Each wall is flat, endless, passes through zero and stands at right angles to its row. A trip goes straight from one point to another. List the walls that it crosses, first one first.
(in the rows, 128 means zero)

Walls:
(1): [161 100]
(2): [134 166]
(3): [ 95 197]
(4): [103 193]
Trips:
[122 160] to [165 124] -> 1, 3, 4
[ 95 135] to [117  75] -> 2, 4, 3, 1
[111 123] to [123 132] -> 2

Walls:
(1): [109 136 151 170]
(2): [140 124 180 133]
(3): [150 112 182 156]
(4): [171 141 197 135]
(5): [138 138 122 122]
Trips:
[135 171 106 112] to [141 149 133 163] -> 4, 1, 3, 2
[ 94 103 141 139] to [136 191 164 149] -> 4, 5
[139 156 100 116] to [116  86 113 128] -> 5
[156 146 159 101] to [126 119  65 136] -> 3, 2, 4
[ 64  83  81 150] to [151 168 119 100] -> 1, 5, 4
[ 77 126 147 138] to [186 141 117 147] -> 4, 5, 1

Walls:
(1): [126  99  42 162 117 154 163 108]
(2): [130 119 120 159 107 176 148 165]
(3): [158  48 122 126 140 147  98 159]
(4): [164 132  86 140 106 126 133  95]
Trips:
[139 111 121 138 133 142 142 112] to [145 122 165 111 121 158  99 134] -> 1, 4
[149  91 147 145  97 146  99  94] to [167 171 106 115 173 132 137 164] -> 1, 3
[173 113  77 146 130 121  96 129] to [110 115 141 137 129  95 132 153] -> 2, 4, 1
[141 162 154 154 154 135 111 106] to [150  92 126 123 150 121 109 183] -> 3, 2
[128  74 118 200 115 146 169 179] to [146 165 189 143  84 153  97 136] -> 1, 3
[135 171 112  85  98 115  93 135] to [106  68 117  96 136 108 162  87] -> 1, 3
[127  80 165 131  97 100 163  96] to [136 141 126 151  98 122 109 124] -> 3, 1, 2

Walls:
(1): [145 135  52 123 138  93 108 136 150]
(2): [162 126 157  83  98 174 142  99 145]
(3): [150  93  84 146 171 157 149 148  96]
(4): [138  87 143 120  82 174 166  98 178]
(5): [161 101 161 197 183  77 199 142 143]
(6): [173 152 128 159  83  82 136 165 156]
(7): [102  90 129 202 117 152 114 127 145]
Trips:
[131 130 160 162 120 142 181  95 107] to [113 179 158  78 150 147  90 152 107] -> 3, 7, 4, 5
[160  94 110  84 165 130 153 115 117] to [ 82 143  95  98  78 129 128 133 144] -> 5, 3, 6
[162 106 177 143 110  77 120 118 145] to [138 119  92 139  60 108 162  97 127] -> 1, 5

Walls:
(1): [117  64 110 110 112 136 124 168 154 146  93 163]
(2): [126 124 122  60  87 112 107 134 130 141 143 153]
(3): [147 114 130 155 140 208 135 126 121 108 140 134]
(4): [130  96 101 141  72 117 149 162 142 132 129 123]
(5): [206 166 108  82  98 103 155 135 103 129  55  88]
(6): [118  62  98 117  92 133 128 120 122 138 142  89]
Trips:
[165  74  85 118 120 119  89 162 116 168 181 101] to [113 121 116 108 182 153  93 136 140 156 134 152] -> 3, 4, 6
[ 74 127 143 188 112 129 109 114 122 116 134 110] to [ 85 161 117 121 143 133 118 113 154 167 153 106] -> 4, 3, 6, 2
[119 139 129 180 126  97 167 180 133 144  94  97] to [107 150 136 154 127 160 107 129 174 136 129 111] -> 5, 1, 3, 4
[139 148 129 148  60 133  58 158 131  83  95  80] to [108 121  98 109 120 162 138 173 173 171 156  86] -> 1, 3, 5

Walls:
(1): [142 136 111 142 111 109 120  96 112 139  79 121 113  90 164 227 162 198]
(2): [131  88 157  90 100 137 114 111 157  79 111 103  98 113 161 112 148 122]
(3): [105 126 123  96  98 158 132 173 157 136 153  80 118 127 113 181 127 142]
(4): [128 143 121  89 164  95 110 126 113 151 141 115 125 150 119 161 176 161]
(5): [162 125 125 124 129 111  95 115  48 115  75 147 156 124 133 129 104 137]
Trips:
[190  93 112 203 156 130 127  99  57 168 148 149 170 114 142 136 141 133] to [ 82 117 140  99 128 147 137 121 110 127 109 156 139 121 153 131 104 100] -> 4, 1, 2
[159 156 123  40 196  64 111 180 145 124 169 169  93 154 136 153 147 186] to [ 85 135 125 166 151 108 129 135 147 112 122 127 162 112 128 169 134 177] -> none
[140  45 133 217 116 151 171 133 103 171 133 125 113 130  79 126 117 137] to [129 150 119 164 125  80 135 122 159  88 160 123 105 110 109 125 149  97] -> 2
[147  72 126  91 133 120 141 179 142 156 107  95 102 168 185 128 123 127] to [139 129 125  65 119 128 129 126 153 113 121 125 102 134 105 147  85 172] -> 1

Walls:
(1): [132 112 139 129 148  81 123  96 156 142 113 127 141 126 153  89 122  89
 159  97  90 104 152  76]
(2): [171 159 151 152 149 105 112 143 143 100  99 102 168 171 154 124 114 134
  90 118  94 102 139 190]
(3): [122 132 151 157 108 157  54 153  98 132 165 122 160 183 125 116 186 144
 119 112 113 175 114 153]
(4): [168 116 107 141  89 164 136 129 128 160 168  92 161 107 104 113 137 116
 166 118 130 125  98 125]
(5): [ 88 107 126 114 131  71 123 125 124 123 111 183 135 158 132 143 158 114
 112 139 106 121 123 139]
(6): [ 97 153  95 129 165  96 135 118 129 141  89 188 146 139  96 154 124 112
 157 114 171 102 130  55]
(7): [157  84 171 154 203 155 107 112  90 135  83  99 107 120 201 146 111 121
 113  76 108 153  88 104]
Trips:
[ 89 119 119 194 135 148  95  79  89 113 142 140 107  57 162 126 172 163
 121 101 132 125 213 101] to [133 108 168 110 155 166 140  91 134 131 118 105 103 112 128 114 154 196
  58 100 164 148 162 147] -> 6, 1, 2
[194 111 128 101 110 155 109 101 132 133 125  91  44 146  83 129 119 112
  89 109  99 126 103 112] to [129  99 106 160  74 127 158 163 150 106 154 136 115 106 115 125  88  94
 158  87 180 113  92 170] -> 7
[ 52 100 111 157 125 142 202 125 111 118 162 192 166 102 134 162 150  62
 144  94 113 100 183 120] to [136 145 129 140 123 140  67 124 128 114 151 112 111 109 177 123 151 104
 135 140 138 120 106 127] -> 4, 3, 7, 6, 5, 2
[ 61 179 122 117 125 145 116 126 174 139 146 131  81 133 143  91 145 147
 139  78 174 118  93 103] to [132 135  91 119 158 138 102 163 151 114 175 128 140 123  88 129 134 139
 105  68 102 134 154 117] -> 4, 2

Walls:
(1): [152 169 197 186 176 117 107 159 103 142 160 115 128  87 100 129 120 153
 104  89 143 102 147 138 163 134  86 149 158 132 154 119  81 131  56 157
  92 128  76 189 133  76 158 126 145  41 137 119]
(2): [ 63 105 117  86 173 145 128 113  81 175 104  82 163 123 155 193  96 114
 157  83 112 100 114 112 147 121 166 140 128 153 128  99 106 151 105  42
 158 129 123 135 100 154 177  89 114 117 124 114]
(3): [134 170 120 156 156 168 147 141 177  79 132 100 144 185  79 162 138 138
 120 148 153 142  58  89  96 139 125 156 148 100 180 162  62 166 113  88
  92 120 136 134 140 174 120 146 107  93 129 105]
(4): [114 152 117 140 127 118  84  43 176 127 136  95 161 104  81 112  97 158
  98 109 122 142 125 115 163 137 133 120  26  91 121  80 159 136 107  76
 190 150 126 134  92 154  98  83 158 148 133  89]
(5): [171 138  99 133 138 151 161 129 103 129 106 121 101  99 120  61 109 129
 144 109 126 143 105 152 163 127 112  97  96 147 114  86 148 164  72 151
 144 152 133 174 204 100 150 120 107 104 125 133]
(6): [ 88  86 119  73  84  87 188  90  92 147 143 130 120  99 111 131 133 113
 121 169 125 120 125 121 163 136  75 186 147 173 137 149 162 104 158 113
 121 134 106 187 146 120 146 133 109 135 159 138]
(7): [159 154 116 158 115 156 162 161  75 151  63 142 129  91 135 112 163 169
  66 168  90 134 121 100  85 130  95 130 149 135 152 120 138  99 104 125
 101  90 117  87 177 178 130 114  88  93 159 113]
(8): [127 151 146 120 190 165 150 130 120 143 149 105 110 151  90 115 105  44
 134 101 169 105 214 162 171 117 166 149 130 112 117 101 185 131 187 127
 125 100 154 170 136 136 137 159 148 158  98 136]
(9): [134 112 171 174 147 118 152 143 108 127 101 164 104 130 127 146 120 100
 124 119 136  83 144 134 154 151 156 164 153 106 153 114 173 133 122 140
 120 158 143  70 146 117  89 138  85 130 164 167]
(10): [167 168  94 146  71 105 103 161 120 173 158 152 155  97 160 127 129 151
  44 141  90 137 168 164  82  95  99 115 135 128 136  70 149 133 103 139
 176  58  72 104 152 152 166 125 158 146  87  78]
(11): [ 74 157 118  80 147 119 139 128 135 188  99 116 155 151 149 150 118  88
  94 128 166  86 107 141 118 131 110 128 121 148 177 101 148 136 129 176
 109 128  85 184 124 137  65 181  83 102 127  97]
Trips:
[178 152 126 136  89 112  97 136 146 130 141 100  84 106 122 133 148 127
 132  92 196 130  72 155 123 118 167 143 129 151 146 153 114 139 135 102
 132  92 146 118 110 146 112  90 104 113 135 108] to [116  92 146 136 127 177 132 129 134 142  81 134 124  55 140 146  93 113
 128 104 187 141 148 159  80  87 136 137 143 212 133 169  72 150 170  89
 122 162  94 111 104 142  98 140 134  95  81  94] -> 2, 4, 11
[114 130 104 120 181  86  98 156  68 107 157 160 141 122 137 122 155 122
 103 113  97 145 171 160  53 124  59 117 145 112 125 157 117 165 121 156
 144 173 188 146 127 133 166 115 145 124 143 120] to [114  79  94 166 116 104 121 141 103 117 153 122 113 159  94 119 161  89
  80 105  74 136 150 136 133 100  79 126 134 141 157 159 125 188 115 131
 127 120 184 153 155 118 169 106 108 113  97 131] -> 6, 3, 8
